Every row gives one point. The points of each table are mixes of a few directions, plus a little noise. Count the directions of each table, and those that both share. Where both have some left over, give the other angles between the two spaces (their principal angles), to ten degrees, smallest first.

First, 5 rows:
[[-27.3  33.6]
 [ -1.4   0.9]
 [  0.1  -0.1]
 [ 18.9 -22.9]
 [  8.7 -10.9]]
Second (6 x 2):
[[ -2.1   2.6]
 [ 33.3 -40.9]
 [ -3.1   3.7]
 [ -8.9  11.0]
 [-11.8  14.6]
 [ -7.5   9.2]]
Directions: first 1, second 1, shared 1

First, 8 rows:
[[ 25.9  -2.3  12.2 -35.2]
 [ 17.9  -1.3   8.2 -24.0]
 [ 11.4  -0.7   5.0 -15.4]
 [  3.7  -0.4   1.6  -5.2]
 [-35.1   2.3 -16.5  47.5]
 [  2.8  -0.3   1.2  -4.0]
 [  0.0  -0.1  -0.1  -0.1]
 [-26.4   1.6 -12.6  35.9]]
Second, 6 rows:
[[  8.0  26.7  25.6 -18.4]
 [  0.8  -3.5 -15.8  -9.9]
 [ -0.1 -18.7  -1.8  41.1]
 [-24.1  -1.0  12.3 -16.6]
 [-10.3 -19.4 -21.0   5.8]
 [ 24.8  17.0   1.2  -1.6]]
Directions: first 1, second 3, shared 0; angles 40

First:
[[ -8.2   6.3  19.4 -22.5 -44.7  15.3 -13.3  -8.4]
 [  3.5  -3.1  -9.5  11.0  21.5  -7.1   6.5   4.2]
 [  8.4  -6.2 -19.8  22.6  44.8 -14.8  13.5   8.2]
 [ -5.6   4.4  13.6 -16.0 -31.4  10.8  -9.5  -6.0]
 [ -6.1   4.8  14.6 -16.5 -33.5  11.4 -10.1  -6.4]
 [ -1.7   1.6   3.6  -5.0  -9.8   3.3  -2.9  -1.7]
 [  9.3  -7.2 -23.0  26.6  52.9 -18.1  15.9   9.4]]
Second:
[[-17.7   7.1  -3.0  -2.1  -5.0 -32.3  -5.3  18.1]
 [ -0.8  13.7 -20.4  21.5 -12.3 -15.7 -17.2  -6.5]
 [ 12.1  -4.1   5.7  -3.5  -6.3  26.6   1.8 -14.8]
 [  5.3 -10.6  19.3 -13.9   5.8  42.9   3.2 -18.0]
 [ 27.9 -14.5   5.9  -3.4  11.3  32.0  20.2 -10.6]
 [-13.5   4.2 -15.7  20.6  31.3 -13.5 -10.0   0.0]
 [-13.2   4.2   7.8 -19.7 -25.6 -40.2   6.4  31.3]]
Directions: first 1, second 4, shared 1

First (11 x 11):
[[ -7.0  -6.6  -6.6   2.3 -13.4  11.0 -11.2  -0.6  -2.5  -5.5  18.1]
 [ -7.9  -7.9  -7.9   2.5 -14.9  11.5 -13.3  -0.7  -2.9  -6.4  21.4]
 [ -0.5  -1.0  -0.9   0.4  -1.2   0.3  -1.5   0.1  -0.1  -0.8   2.2]
 [ 16.3  14.7  14.3  -5.5  28.8 -22.0  26.1   1.7   5.6  12.1 -40.2]
 [ 16.1  15.4  14.4  -5.4  29.2 -23.1  26.2   3.1   5.5  12.5 -41.4]
 [-21.5 -18.8 -18.2   6.5 -37.5  28.5 -33.6  -3.4  -6.6 -15.7  52.8]
 [ -1.4  -0.8  -1.5   0.4  -2.9   1.4  -2.5   0.1  -1.0  -0.1   4.2]
 [  1.7   1.3   1.7  -0.4   3.7  -1.9   3.2   0.8   0.7   1.7  -4.5]
 [-22.1 -19.8 -18.7   7.3 -39.2  30.8 -34.5  -3.8  -7.9 -16.9  55.1]
 [  5.4   4.3   4.7  -1.4  10.2  -7.3   8.9   0.4   2.1   4.4 -14.3]
 [ 21.4  19.2  18.6  -6.9  37.6 -28.9  32.4   3.2   6.5  16.1 -52.5]]
Second, 9 rows:
[[ 32.7  12.9 -18.5 -15.3 -17.4   0.7  -4.9   3.1  24.0 -40.7   0.3]
 [-10.9  -6.9 -15.1   2.2 -12.7 -26.9 -12.8  -9.5   7.9  -8.5   7.6]
 [  8.5  36.1  14.9   4.0  -6.3   9.5  21.7  -6.2  -8.2  29.8 -13.6]
 [ -3.0  -8.3  12.3   2.7  15.1 -18.3   4.1 -18.5  -1.3 -31.0  -6.5]
 [ -1.6   1.7  13.3   5.3 -16.1  10.7  -3.1  -7.6 -14.1   0.8  11.1]
 [-15.3  -1.8 -37.3  -1.2   0.8   9.6 -12.1  -1.3  20.9 -23.2  22.1]
 [  3.0   7.8   7.9  -1.5  16.1  29.1  14.3  28.2  -9.5  54.3 -13.5]
 [-37.7 -38.7  25.6  15.9  20.5 -12.9  -6.4  -2.4 -29.8  29.9   2.6]
 [ 24.3  -2.7  -3.0 -12.0  -0.2  -1.3  -1.3  14.7  10.2 -11.6 -10.2]]
Directions: first 1, second 6, shared 1

First:
[[  0.3   1.9  -0.6   0.2  -1.4   0.6   1.2   0.2  -1.5   0.4  -0.1   0.4
    0.8  -1.3  -0.2   0.7  -0.3  -1.0]
 [ 15.7  15.9   9.9   5.6  -6.1  -2.8 -25.6 -20.7  28.4  -4.6  -3.1  -4.6
  -22.0 -16.5 -14.9  23.9  13.3  11.4]
 [ 18.7  38.6 -28.5  13.4 -44.8  18.5  25.1  12.5 -30.8  -2.0  -6.9  21.6
   37.7 -44.5  -1.4  11.1  -1.9 -22.4]
 [-25.4 -43.8  19.8 -15.4  43.4 -14.6  -6.4   1.6   9.8   4.8   8.3 -16.7
  -19.9  50.3  10.3 -24.1  -6.2  12.5]
 [-21.3 -26.4  -7.2  -9.1  14.6   1.5  25.8  21.8 -28.1   5.6   4.8   2.1
   19.9  27.3  19.0 -30.5 -15.8  -9.5]
 [ -3.9   1.1 -13.3   0.6  -7.8   6.4  21.1  15.8 -24.3   2.2  -0.2   8.3
   22.9  -1.8   7.8 -10.4  -7.8 -12.7]
 [ 17.0  22.2   3.4   6.9 -12.7   0.8 -19.4 -17.1  20.3  -4.4  -3.8  -0.4
  -14.1 -23.1 -13.7  23.4  11.8   7.4]
 [ -2.3 -11.4  20.3  -4.6  20.2 -11.5 -27.2 -18.5  31.4  -1.6   2.5 -14.0
  -32.3  14.9  -7.2   7.2   8.8  18.1]
 [ -6.8 -18.0  19.8  -6.2  24.5 -11.8 -21.8 -13.8  25.8  -0.1   3.2 -13.8
  -27.8  21.7  -3.6  -0.5   5.1  16.4]
 [ 19.7  37.8 -21.2  12.8 -40.4  15.3  13.8   4.8 -17.6  -3.6  -6.8  17.0
   26.3 -42.5  -5.1  15.9   2.5 -15.6]
 [-11.3 -14.4  -2.6  -5.7   9.8  -0.3  13.8  12.3 -14.0   2.9   3.0   0.5
    9.9  16.2   9.0 -16.8  -7.9  -4.9]]
Second, 11 rows:
[[-13.0 -13.1 -13.5 -13.9   3.3 -15.1 -11.3  -2.0 -11.5  -1.5 -14.5  -7.0
   13.8   9.8   7.0 -12.3  -2.9  -3.4]
 [  5.7   5.1  16.5  17.7  -2.1  20.3  13.7   3.8  12.9  -4.4  15.5   7.3
  -14.6  -6.0  -6.3   3.4   3.4   7.6]
 [-21.1 -24.6  -9.0  -7.2   4.9  -8.3  -8.0   0.6  -8.7  -9.7 -12.4  -7.4
   12.4  15.8   7.1 -24.8  -2.5   4.0]
 [ 17.1  23.2 -12.9 -14.2  -3.1 -19.4  -9.6  -7.0  -8.2  17.5  -6.4  -1.3
    5.7  -9.9   0.1  25.7  -1.2 -15.3]
 [  5.5   3.7  19.8  21.0  -2.3  24.5  15.9   5.4  15.6  -6.5  17.5   8.3
  -17.3  -5.4  -7.2   1.5   4.1   9.8]
 [-12.2 -13.1  -9.6  -9.1   2.9  -9.7  -8.7  -0.8  -8.4  -3.3 -10.7  -6.0
   10.4   9.2   5.6 -12.7  -2.9  -0.9]
 [ 27.2  35.1  -4.6  -6.9  -5.8 -10.8  -3.0  -6.9  -0.6  20.9   2.6   3.7
   -2.9 -18.8  -4.9  38.0   0.5 -14.4]
 [ 55.5  63.9  22.4  20.0 -12.8  19.4  19.7  -2.3  23.5  25.8  32.1  18.6
  -30.6 -40.4 -19.4  65.0   7.6  -9.6]
 [-47.1 -56.1 -15.6 -12.6  10.7 -10.5 -13.3   3.2 -17.3 -23.9 -24.1 -14.5
   23.0  34.7  15.9 -57.0  -5.3  10.6]
 [-28.4 -33.7 -10.2  -8.7   6.4  -7.7  -9.0   1.6 -11.2 -14.3 -15.0  -9.0
   14.8  20.9   9.6 -34.3  -3.7   5.8]
 [  9.9   8.8  15.9  16.5  -2.8  19.1  13.4   3.1  13.6  -0.8  16.4   8.1
  -15.0  -8.9  -7.6   8.6   3.7   5.7]]
Directions: first 2, second 2, shared 0; angles 40, 80

First (11 x 24):
[[-38.9   0.3 -21.1  26.9 -14.5 -28.9   8.0  53.6 -14.1  17.9  36.3   9.9
   11.4 -18.0  44.9  29.8 -15.5  -7.4 -29.3   7.0  27.6  20.3  42.7 -34.2]
 [ 30.7   7.8  12.1 -11.9   7.9  -4.8   3.1 -15.4 -10.2  -8.1 -30.6  -6.0
   18.4   6.1 -17.6  -7.2  -0.5  -0.9  10.2 -18.3   5.4   3.3   0.5  22.2]
 [  9.6   5.0   5.7 -11.1   7.2   7.9   2.4 -15.0   7.7  -8.5 -12.9  -6.3
   -5.9   7.7 -14.7 -12.9   7.9   0.7   9.7  -1.5 -13.2  -6.9 -17.5   7.5]
 [-40.4 -11.2 -18.8  21.6 -13.8  -6.5  -3.6  33.4   1.0  16.5  41.4  12.3
  -11.2 -14.4  32.7  20.3  -7.8  -0.6 -21.8  18.9   7.5   4.5  18.7 -29.7]
 [  9.5 -12.9   7.4  -8.3   1.9  24.7 -14.3 -31.6  12.7  -3.5  -3.7   2.4
  -19.5   4.2 -19.0 -12.9   6.5   9.0  11.1   8.5 -20.9 -15.9 -24.0  11.5]
 [ -3.2 -10.3   3.3  -9.1   3.5  30.5 -10.7 -27.8  24.2  -5.2   5.0  -0.4
  -31.5   8.1 -17.3 -16.8  12.4   8.4  11.5  16.2 -29.9 -20.4 -35.3   2.4]
 [ -4.3  22.3  -4.5  -1.0   5.3 -21.9  23.8  26.5  -7.0  -5.7  -7.8 -11.3
   16.6   4.6   8.9   0.7  -0.4 -10.7  -4.2 -10.6  11.8  11.4   9.8 -10.3]
 [ 31.0  -8.8  17.0 -19.1   9.3  26.5 -13.4 -46.7   9.0 -10.7 -24.4  -2.0
  -10.1  10.7 -34.7 -20.0   9.5  10.6  21.0  -2.5 -21.7 -16.1 -30.3  29.2]
 [ 20.9  22.0   8.0 -10.8   9.6 -16.8  18.2   4.0 -11.7 -10.2 -29.9 -13.3
   25.1   9.1  -9.4  -7.6   1.5  -7.8   7.1 -21.9  10.5   9.7   4.0  10.7]
 [  9.7 -31.0   5.4  10.8 -13.1  12.9 -33.2 -21.5  -9.8  14.4  12.3  21.0
   -1.4 -16.9   0.2  15.8 -10.8  12.9  -3.9   4.4   7.8  -0.2  16.0  15.9]
 [-25.1  15.4 -13.9   8.9  -1.7 -23.3  20.9  41.3  -5.1   3.1  14.2  -5.3
    9.9  -1.7  24.1   9.6  -3.0 -10.4 -12.9  -0.2  14.1  13.1  17.3 -25.9]]
Second (8 x 24):
[[ 46.9  15.1  40.0  32.2  17.9  13.7 -13.9  -3.9  12.6  10.9  17.9  21.3
  -26.3  30.1  -2.2  -0.6  15.2 -24.5  17.8  27.9 -25.3  -7.9  36.9 -40.3]
 [-15.5  -9.1 -23.9 -13.5   3.4 -29.0   0.9   8.3  -8.4  -3.4 -14.4 -30.6
   11.2 -31.5   9.8   6.6 -17.5  11.9  -8.8  -5.7  19.3   5.5 -22.7  25.7]
 [-26.0 -24.8 -18.3  -0.3 -15.5   1.8 -13.2  -1.2  -5.3   7.4  12.6   4.6
    0.3 -23.0   9.9  12.0 -12.2  15.4 -14.4   1.0  11.4   1.2  -4.9  12.6]
 [-42.6 -31.5 -38.7 -14.4 -16.3 -17.3  -9.0   4.3 -12.1   3.0   0.2 -17.2
   11.6 -45.8  15.2  15.3 -24.6  26.1 -22.0  -7.6  26.5   5.9 -24.9  34.4]
 [-34.1  -6.6 -16.7 -19.6 -24.0  18.6  13.7  -5.6  -4.4  -7.8  -2.5  12.3
   15.4   3.1  -8.4  -6.6   3.4  13.4  -9.7 -23.6   5.7   2.2 -14.2  14.5]
 [  0.6   0.3   5.5   3.6  -4.7  12.0  -1.1  -3.5   2.2   1.6   6.8  12.6
   -3.1   9.1  -2.9  -1.4   5.2  -1.8   1.0   0.7  -5.4  -1.6   6.9  -7.0]
 [ 30.8  30.3  25.4   2.2  15.3   6.3  16.0  -0.9   7.6  -8.4 -11.6   3.1
   -1.5  34.3 -14.4 -16.1  18.6 -19.6  17.9  -1.9 -17.2  -2.7  10.0 -19.5]
 [ 39.8  26.7  26.6   9.6  23.8  -6.2   6.4   2.3   7.5  -3.6  -9.3  -6.0
   -7.6  23.8  -6.8  -9.1  11.9 -20.9  18.3   9.4 -15.0  -2.7  12.9 -20.5]]
Directions: first 3, second 3, shared 1; angles 70, 90

First, 8 rows:
[[ -7.7  27.9  -5.2  11.4   5.2   6.8  27.2 -15.6  19.3 -16.0  -5.8   2.2
    9.5   1.6   5.8  25.9   2.3   4.7   9.0  24.0   1.4  -6.7   2.6   4.0
    3.7  13.6   2.2 -31.0   5.8  18.5  -7.6  -1.9]
 [ 28.5 -30.4  -1.4 -15.8  19.5 -34.7 -47.3   1.9 -18.0  21.9  -7.7 -14.3
  -15.9 -26.4  23.1 -52.1  14.1 -14.1 -20.1  -8.4  17.0   4.7  11.1  19.0
   10.8  10.3   3.9  23.4 -21.7 -31.1   2.6  10.3]
 [ -6.1 -21.3 -16.4 -15.1   1.1  19.3 -36.8   2.1 -57.3  36.5   3.0   3.6
   -9.0  -2.5 -23.8 -17.8 -17.0   7.8 -20.5 -37.8 -10.6 -13.7   7.9 -28.3
  -19.7  -0.5  -7.1  24.7 -20.0   1.2   0.5   2.5]
 [  3.7  23.8   2.0  19.2   3.8 -11.0  38.8 -14.1  34.4 -26.0  -8.9  -2.2
    5.2   0.1  17.6  21.3  12.7 -11.5  17.7  36.9  17.8  10.6   4.8  27.2
   17.0  11.7   2.6 -43.5   3.2   9.6  -9.3  -2.3]
 [ -2.6  -6.8 -13.3  -8.5   1.8   9.4 -18.9  10.2 -10.6   4.5   2.6  -3.8
   -4.9 -19.6   1.1  -8.8  -9.6  10.2 -17.6 -15.5 -22.2 -14.6  -1.9 -24.1
  -13.4   7.2   5.8  43.7  -0.1  -7.9   2.6 -11.7]
 [  2.3  31.8   8.5 -11.5  -3.7 -17.1  20.4  -3.5  29.2 -15.0  11.7   5.6
   11.5  13.0   8.8  -2.5   9.8   8.3  31.0  25.7  -5.5   3.9  -6.4  16.3
   16.7  -7.4   3.0 -33.5  10.1   8.8  -3.0   4.5]
 [  9.9 -15.9   3.9   8.7 -18.9 -11.2  19.2  15.1   5.4 -11.6   7.5  -1.2
  -10.3   3.4  -2.4  -5.8   1.4 -23.0  17.3   0.3  10.3  27.6   0.3  17.2
    9.0 -15.6  -3.9   1.4  -7.1 -12.1   0.5 -11.4]
 [-26.2  -8.3  21.4  12.9  -6.9  39.1  -3.0   4.2  -2.3   4.7  -2.3   9.7
   13.9  31.4 -28.8  38.2 -13.3  18.2 -17.2 -25.6  -6.3 -10.7 -19.0 -32.2
  -24.0 -19.7  -7.0  14.3  28.4  13.0  12.8  10.8]]
Second (9 x 32):
[[ -2.1  -3.5  12.4   6.3   2.9  -0.8  11.2 -18.3   7.9  40.9  54.6   1.5
  -23.0  -8.6  -9.6   1.2   3.1 -17.8 -15.2  13.5   7.3 -17.4 -39.6   2.0
    6.3  15.7  -9.8  -3.2   9.8  -3.6  -2.4 -18.1]
 [  1.2   2.3  -7.6  -3.8  -1.7   0.6  -7.0  11.2  -4.9 -25.0 -33.6  -1.0
   14.2   5.2   5.9  -0.9  -1.8  10.8   9.1  -8.3  -4.6  10.6  24.2  -1.4
   -3.8  -9.8   5.9   2.0  -6.0   2.1   1.5  11.0]
 [ -3.4  -5.8  20.6  10.4   4.7  -1.7  18.6 -30.4  13.2  67.8  90.6   2.5
  -38.5 -14.3 -16.1   2.2   5.2 -29.5 -24.9  22.4  12.2 -28.7 -65.6   3.7
   10.3  26.1 -16.1  -5.3  16.5  -5.7  -3.7 -30.1]
 [  0.5   0.8  -2.7  -1.5  -0.5   0.3  -2.5   4.2  -1.8  -9.3 -12.4  -0.3
    5.2   1.9   2.2  -0.3  -0.7   4.1   3.3  -3.0  -1.6   4.1   9.0  -0.5
   -1.4  -3.5   2.2   0.7  -2.3   0.9   0.5   4.1]
 [ -2.4  -4.6  16.0   8.2   3.7  -1.3  14.6 -23.9  10.3  53.2  71.2   2.0
  -30.1 -11.1 -12.6   1.7   4.0 -23.2 -19.7  17.7   9.5 -22.5 -51.5   2.8
    8.2  20.5 -12.6  -4.2  12.8  -4.4  -2.9 -23.5]
 [  2.1   4.0 -13.7  -6.9  -3.1   1.2 -12.2  20.1  -8.6 -45.0 -60.2  -1.6
   25.5   9.4  10.7  -1.5  -3.4  19.7  16.6 -15.0  -8.1  19.1  43.4  -2.6
   -7.0 -17.4  10.8   3.6 -10.9   3.8   2.5  19.8]
 [  2.2   4.0 -13.8  -7.3  -3.2   1.2 -12.7  20.9  -9.0 -46.3 -62.0  -1.9
   26.2   9.8  11.0  -1.3  -3.4  20.2  17.0 -15.4  -8.3  19.6  44.8  -2.3
   -7.2 -18.0  11.1   3.7 -11.2   3.8   2.6  20.4]
 [  0.6   1.0  -3.4  -1.8  -0.9   0.2  -3.1   5.4  -2.0 -11.7 -15.9  -0.4
    6.9   2.5   2.7  -0.2  -0.8   5.0   4.3  -3.9  -2.1   5.1  11.4  -0.7
   -1.7  -4.6   2.7   1.0  -2.8   1.0   0.5   5.2]
 [  1.1   2.0  -7.5  -3.7  -1.7   0.6  -6.7  10.9  -4.7 -24.5 -32.7  -0.9
   13.7   5.1   5.8  -0.8  -1.7  10.8   9.0  -8.1  -4.6  10.3  23.8  -1.3
   -3.8  -9.4   5.8   1.8  -5.9   2.1   1.3  10.9]]
Directions: first 6, second 1, shared 0; angles 90
